Rows are points. Each copy is the shape, with its points in the same order, turned, moved and blurred by noise. Some copies are also mirrored. Which?
In the rows, zero is written as 128.

Shape, 6 rows:
[[102 161 177]
 [140 129 163]
 [128  78  91]
 [153 140 114]
 [194  99 152]
 [ 82  88  74]]
Copy 1, 6 rows:
[[168 145 126]
 [120 145 147]
 [ 67  78 142]
 [113 110 185]
 [ 66 156 169]
 [104  29 129]]
Copy 1 is: only turned
Copy 2 (6 x 3):
[[173 127 179]
 [144 159 150]
 [109 122  72]
 [ 98 135 141]
 [105 203 117]
 [127  74  73]]
Copy 2 is: only turned
Copy 3 (6 x 3):
[[147 186  82]
 [164 130  82]
 [104  77 134]
 [163 118 135]
 [176  69  90]
 [ 72 111 142]]
Copy 3 is: mirrored
Copy 4 (6 x 3):
[[116 153  64]
 [147 122  82]
 [165  92 165]
 [139  85 111]
 [192  77  70]
 [148 117 186]]
Copy 4 is: only turned

Shape:
[[ 97 149  73 180]
 [ 92 139 107 179]
 [ 91 174 114 189]
 [135 171 161  73]
 [133 131 178 108]
 [ 95 157 190  89]
 [147 157 102 186]
 [131 172 172 123]]
Copy 1:
[[134 156  51 132]
 [136 165  87 145]
 [174 183  82 128]
 [199  88 160  85]
 [153 122 180 113]
 [190  96 174 141]
 [135 166  93  88]
 [179 128 150 101]]
Copy 1 is: mirrored
Copy 2, 8 rows:
[[ 84  90 163 167]
 [ 96 116 117 170]
 [ 97 120 136 202]
 [174 202 133 137]
 [166 163  82 136]
 [133 206  94 144]
 [142  85 140 175]
 [169 171 109 176]]
Copy 2 is: mirrored

Shape (8 x 4):
[[159 157  98 154]
 [158 145 127 151]
 [149 146 113 155]
 [133 108 144  44]
 [ 61  95 133  42]
 [ 64 145  95 183]
 [154 101  94 163]
 [131 105 153 169]]
Copy 1 (8 x 4):
[[ 85 120  86 110]
 [110 109 102 109]
 [ 97 116 100 120]
 [141 164 195  76]
 [143 203 220 132]
 [ 77 149  94 202]
 [ 68  95 131 122]
 [129  87 130 152]]
Copy 1 is: only turned
Copy 2, 8 rows:
[[118 147 114 171]
 [126 122 126 162]
 [120 131 117 160]
 [219 136 154 106]
 [237 134  89  73]
 [119 123  22 138]
 [ 95 147 124 119]
 [109  87 109 122]]
Copy 2 is: mirrored

Shape:
[[ 64  86 182  98 130 161]
 [149 113 163 129 176 182]
 [ 64 110 175 147  71  98]
 [122 148 116  99  84 160]
 [157 137  99 119  76 165]
 [ 99 103  93 180 121  77]
 [166 153 119 165 171 100]
 [155  76 148 185 140  64]
 [ 82  89 148 209 137  87]
 [175 135 113 109 125 107]]
Copy 1 (10 x 6):
[[112  81 209 136 140  84]
 [ 96 100 140  72 173 112]
 [175 117 189 171  85 101]
 [104 181 148 166 156  88]
 [128 191 139 148 177  96]
 [188  96  78 157 113  81]
 [126 125  61 107 123 145]
 [204  72  98 135 138 152]
 [201  69 122 118  84  91]
 [118 149  89 155 164 139]]
Copy 1 is: only turned
Copy 2 (10 x 6):
[[194 193  99 138 151  79]
 [155 206 132 114  96 151]
 [129 147 113 165 228 104]
 [106 154 178 103 150  78]
 [109 160 210 118 135 109]
 [121  78 126 150 160 172]
 [ 81 130 124 122 103 189]
 [114 124 122 205 128 195]
 [154 125  95 172 185 190]
 [ 84 131 157 140  90 120]]
Copy 2 is: only turned

Shape (12 x 8):
[[140 164 172 167 105 109 107 109]
 [138  97 122 146 116 106 181 138]
 [ 96 152 158  63 121  97 170  90]
 [152 144 182  97 142 156 128  87]
 [ 65  58 140  47 125 191 127  23]
 [148  65 142 141 184 173 135 100]
 [ 73 105 114 160 153 166 140 121]
 [139 137 120 169 149 138 173 124]
 [127 146  89  91  93 131 140  83]
 [119  57 116 176 185 105 157 102]
 [ 66  97 207 147 124 192 185 114]
 [165 126 113 142 146  69  90 165]]
Copy 1:
[[107  71 128 147 139 139 139 114]
 [105 132 116 106 118 145  88 169]
 [ 62 102 136  84 100  96 178 189]
 [ 83 114 165 136 107  72 154 111]
 [129 183 219 141 125  48 197 222]
 [140 179 178 114 153  80 100 118]
 [142 159 117 126 193  90 133 165]
 [ 91 126 114 116 168 118  86 129]
 [ 60 151 138 153 130 143 165 183]
 [148 155 162  58 181 142  98 148]
 [150  97 127 131 147  20 102 193]
 [114 139 102 105 112 190 139  84]]
Copy 1 is: mirrored
Copy 2, 12 rows:
[[110 176 151 100 118  69 129 160]
 [110 136 167 159 120 156 118 156]
 [149  87 157  56 102 139 108 189]
 [123 141 131  60 117 121 187 165]
 [114  11 116  67 178 134 204 214]
 [122 143 116 144 158 159 216 173]
 [146 109 162 147 185 122 165 139]
 [141 156 178 159 122 126 160 153]
 [119  64 158 117  90  98 146 155]
 [148 150 124 193 170 155 149 194]
 [103 140 206  68 216 147 173 179]
 [133 170  87 150  97 118 115 110]]
Copy 2 is: mirrored
